Every row gives one point. Before rounding, the points of a table are all equally far from one centre. They may lie mostly on one side of it. Where is the centre, to within rounding?
(in the rows, 128 means zero)

Points (5 x 2):
[[ 88 146]
 [ 78 126]
 [169  97]
 [ 81 135]
 [127 162]]
Centre: [125 115]

Points (6 x 3):
[[ 92 111 143]
 [138 197 137]
 [178 100 131]
 [106  88 127]
 [156 133 167]
 [128 180 156]]
Centre: [135 141 108]

Points (9 x 6):
[[122 182  99  94  94 136]
 [148 184  96  99 156 121]
 [145 178 123  97  81 144]
 [167 153 140  72 134 148]
 [132 156 141  62 150 138]
 [160 159 172  89 113 135]
 [110 167 127  65 142 118]
 [162 132 158 121 157 135]
 [150 171 140  76 118 164]]
Centre: [135 155 130 111 127 127]

Points (13 x 8):
[[128 102  73 116 125 123 200 127]
 [176 139  97  95 134 129 193 125]
 [181 103  95  90 150 120 141 121]
 [140  96  66 111 142 141 174 136]
 [185 110  64 129 100 123 171 121]
 [125 103 115 124 119  81 148 155]
 [151 100  90  92 120 109 201 128]
 [122 125 110 112 168 122 138 111]
 [172 118  73 112 162 116 159 115]
 [148 113 137 159 142 108 165  84]
 [126  99 117 128 112 156 203 118]
 [137  82  88 120 111 155 150 152]
 [162  85  81 120 131 110 195 139]]
Centre: [150 115 110 127 120 124 158 120]

Points (14 x 11):
[[133 190 129  96 106 137 115 174 119 158 142]
 [137 192 103  89 131 136  98 161 125 154 147]
 [129 139  96 152 116 197 118 135 115 131 192]
 [133 139  83 132 117 151  74 162  90 141 132]
 [130 163 101 117 124 162 186 140 188 169 145]
 [142 159  96 132 104 155 112 127 163 163 179]
 [140 175  80  89  93 112 120 115 122 169 128]
 [144 150  54 125 129 158 124 177 128 155 165]
 [126 171  77 112  99 121 121 146 156 173 161]
 [145 128  68 139  89 146 130 199 117 123 149]
 [156 139  69 107  86 178 131 154 171 128 163]
 [115 132  97 128 102 124 115 186  84 153 150]
 [156 157 103 103 163 161 125 131 106 161 171]
 [144 181  47 123 124 124 119 135 123 126 173]]
Centre: [115 143 103 119 121 150 147 131 128 114 125]

Points (19 x 12):
[[103 101  95 128 127 132 139 170 151 149  69 127]
 [111 127  96 161 114 170 153 130 113 148  68 114]
 [ 86  91  76 144 127 168 144 171 133 115 104 147]
 [129 101  66 141 121 165 158 177 113 132  80 139]
 [ 85 132 124 131  79 142 154 144 136 103  92 119]
 [131 124 101 138 112 141 202 154 151  97  63 121]
 [128 107  67 140 128 190 134 166 153 107 100 118]
 [112  80  86 145 140 151 164 154 164 134  99  90]
 [130 130  96 123 140 185 172 174 153 109  88  99]
 [ 91 111  90 135 120 173 139 189 133 122  93 130]
 [126 108 115 117 141 151 163 182 115  89 120 112]
 [107 134  67 141  74 155 163 148 125  96  75 122]
 [ 92 114  85 146  89 127 155 168 143  83  81 123]
 [ 99 103 119 150 122 159 153 165 147 109  97  82]
 [ 99 101 106 134 109 151 207 130 128 121  91 100]
 [ 93  96 104 141  96 136 183 143 117  96  81 111]
 [ 91  98  61 158 123 140 152 148 131 109  70  95]
 [ 77 137  80 170 108 168 160 167 128 117  96 133]
 [ 76 103  97 154 112 157 185 148 119  89 115 128]]
Centre: [118 128  87 135 126 140 158 140 136 116 108 123]

Points (23 x 18):
[[ 85  94 132  84 107 189 135 134 126 113  80 185 155 161 140 102 137 137]
 [101  83 129 119 160 113 136 108 130  85 102 171 173 154 157  72 113 140]
 [149  97 154 106 184 134 125 120 120 155 113 139 146 123 154  86 135  96]
 [126 131 140  95 119 163  91 101 163 133  67 158 166 122 173 101 135 158]
 [134 115 118 129 132 167  85 108 101 179 106 181 137 128 171 102 105 134]
 [ 64 104 139 133 108 168 119  98 166 119  68 137 117 192 168  78 111 120]
 [101 113 153 117 116 159 137  80 153 128  76 187 171 159 185  92  80 140]
 [ 84  97 144 147 127 163  97  86 137 169  88 181 168 148 128 106 122 181]
 [114 133 132 100 155 164 138  94 157 113  87 185 140 134 160 115 141 109]
 [ 86 110 155 125 120 172  79  79 132 158  79 146 175 153 148 104 146 163]
 [109 120 152  92 136 174 106  74 165 114  66 126 178 117 167 112 122 140]
 [ 92  94 110 132 145 152 101  60 138 146 107 130 172 157 171  95  86 133]
 [147 133 154 108 141 165  73 129 142 139 122 163 179 109 159  72  98 132]
 [ 92  84 120 120 117 149  97 103 111 150  83 164 130 132 192 119 144 124]
 [119 158 144 127 143 182 128 112 154 131  89 178 162 103 163  70 116 151]
 [107 150 131 123 163 137 108 131 162 141 105 153 155 133 185 105 124 157]
 [137 109 156 143 118 196 142 113 176 165  91 183 117 146 156  83 108 114]
 [110 101 148 114 148 191  92 101 148 134 105 152 171 141 187 101 131 159]
 [108 133 156 109 116 173 108 115 112 142  96 180 151 104 196 109  99 158]
 [101 134 151 115 144 185  82 117 168 111 106 173 140 110 144  91 152 138]
 [100 117 143  90 152 168 115  80 164 172  87 181 148 138 136 101  88 151]
 [107  99 154 110 138 160  84  79 132 130  99 193 152 112 166  79 116 159]
 [ 91 113 142 124 108 142 115  61 127 142 102 177 113 152 147 109 118 175]]
Centre: [109 107 154 136 125 152 116 123 129 125  89 137 141 135 128 102  97 124]
